Rows are points. The ring and each string are closed loops that go straight from each point to the next, and from the last back to the first. Before rounding, they use only three directions, however many columns there are. How many times does the string pass through the ring? Passing back the other way cancels.
In the rows, zero is written as 128.

Ring, 7 rows:
[[164 131 130]
 [164 173 135]
 [143 188 137]
 [104 189 142]
 [ 84 154 164]
 [101 129 165]
 [132 116 147]]
String (6 x 3):
[[ 90 170 125]
 [ 97 153 124]
 [ 69 141 143]
 [ 71 147 178]
 [ 62 177 184]
 [ 63 191 130]]
Times through: 0
String, 19 rows:
[[100 181 168]
 [112 162 157]
 [ 91 151 132]
 [110 149 143]
 [120 150 165]
 [112 126 194]
 [124 111 182]
 [140 128 173]
 [133 142 144]
 [140 125 113]
 [141 143 130]
 [147 149 136]
 [146 151 112]
 [168 170 111]
 [170 193 133]
 [153 197 161]
 [135 209 157]
 [101 208 130]
 [ 87 206 153]]
Times through: 1

Ring:
[[189 148 155 138 143 112 138  72 150]
 [119 150 164 133 146 102 144  90 167]
 [ 74 132 136 125 138 112 143 145 162]
 [ 76 106 101 121 128 130 140 197 143]
 [142 103  96 126 126 138 136 179 127]
 [188 125 121 133 133 129 134 120 133]]
String:
[[174 112 137 136 142 122 148 132 130]
 [138 136 109 126 126 129 125 132 149]
 [177 146  99 127 120 136 114 112 146]
 [216 139 131 136 134 126 129  87 137]
 [227 127 162 144 149 115 149  79 130]
 [249 128 174 148 154 111 153  63 127]
 [244 139 155 143 144 118 139  63 133]
 [178 155 102 127 119 134 111  98 151]
 [205 146 110 131 124 134 117  95 141]
 [225 127 122 136 133 132 131 103 127]
 [217 112 126 137 137 131 141 123 120]
 [213 101 110 135 132 139 140 147 112]
 [182  94 131 136 143 127 154 154 117]
 [145 114 124 131 136 125 143 148 136]
 [127 121 100 124 125 133 129 159 142]
 [112 116  70 118 113 146 120 190 139]
 [113  81  72 120 121 148 138 231 118]
 [123  76 102 127 134 136 153 215 115]
 [130 101 121 130 137 126 149 172 130]
 [126 123 118 127 132 125 136 147 145]
 [105 130  73 117 112 142 115 173 149]
 [116 128  86 120 117 138 120 163 147]
 [141 114 121 130 135 126 141 151 137]
 [162 103 129 134 140 126 150 152 126]
 [203  90 131 138 143 129 155 151 110]]
Times through: 2

Ring, 10 rows:
[[179 130 160 179 119 125 131  85  92 151 199 133 119 111]
 [180 146 169 171 134 111 142 104 100 159 209 130 122 101]
 [156 155 169 138 163  93 145 149 120 158 188 142 129 101]
 [127 146 158 118 173  90 129 169 130 144 154 160 130 112]
 [101 122 138  96 171 102 112 179 136 127 115 179 131 130]
 [ 92  92 120  75 161 129 111 180 137 121  93 189 133 144]
 [ 98  68 109  64 148 156 118 173 133 123  90 190 134 152]
 [127  53 107  84 121 182 128 138 115 131 114 176 131 151]
 [146  67 119 119 110 175 125 108 102 134 139 163 125 143]
 [166  99 140 162 107 150 122  83  91 140 172 145 119 128]]
String, 13 rows:
[[134 141 155 146 152  96 113 134 116 136 157 156 124 118]
 [143 118 146 118 149 124 137 146 119 147 159 156 129 119]
 [170 137 164 115 159 120 173 158 122 173 199 138 135  99]
 [207 167 188 180 140 103 170 106  98 182 249 111 125  82]
 [180 144 167 210 112 110 113  61  83 143 205 129 112 110]
 [185 107 148 208  84 148 109  36  71 137 194 132 110 125]
 [151  96 133 175 100 146  96  68  87 123 153 153 114 138]
 [141 103 136 143 125 136 111 109 104 131 148 159 122 132]
 [147 101 138 125 132 142 131 126 110 142 155 156 127 127]
 [183 106 149 149 116 153 151  98  96 159 196 135 125 115]
 [195 134 168 156 130 131 166 108  99 173 222 123 126  98]
 [198 178 192 167 157  89 174 128 108 184 244 114 128  78]
 [150 173 177 162 164  72 126 137 116 149 188 142 124  99]]
Times through: 2
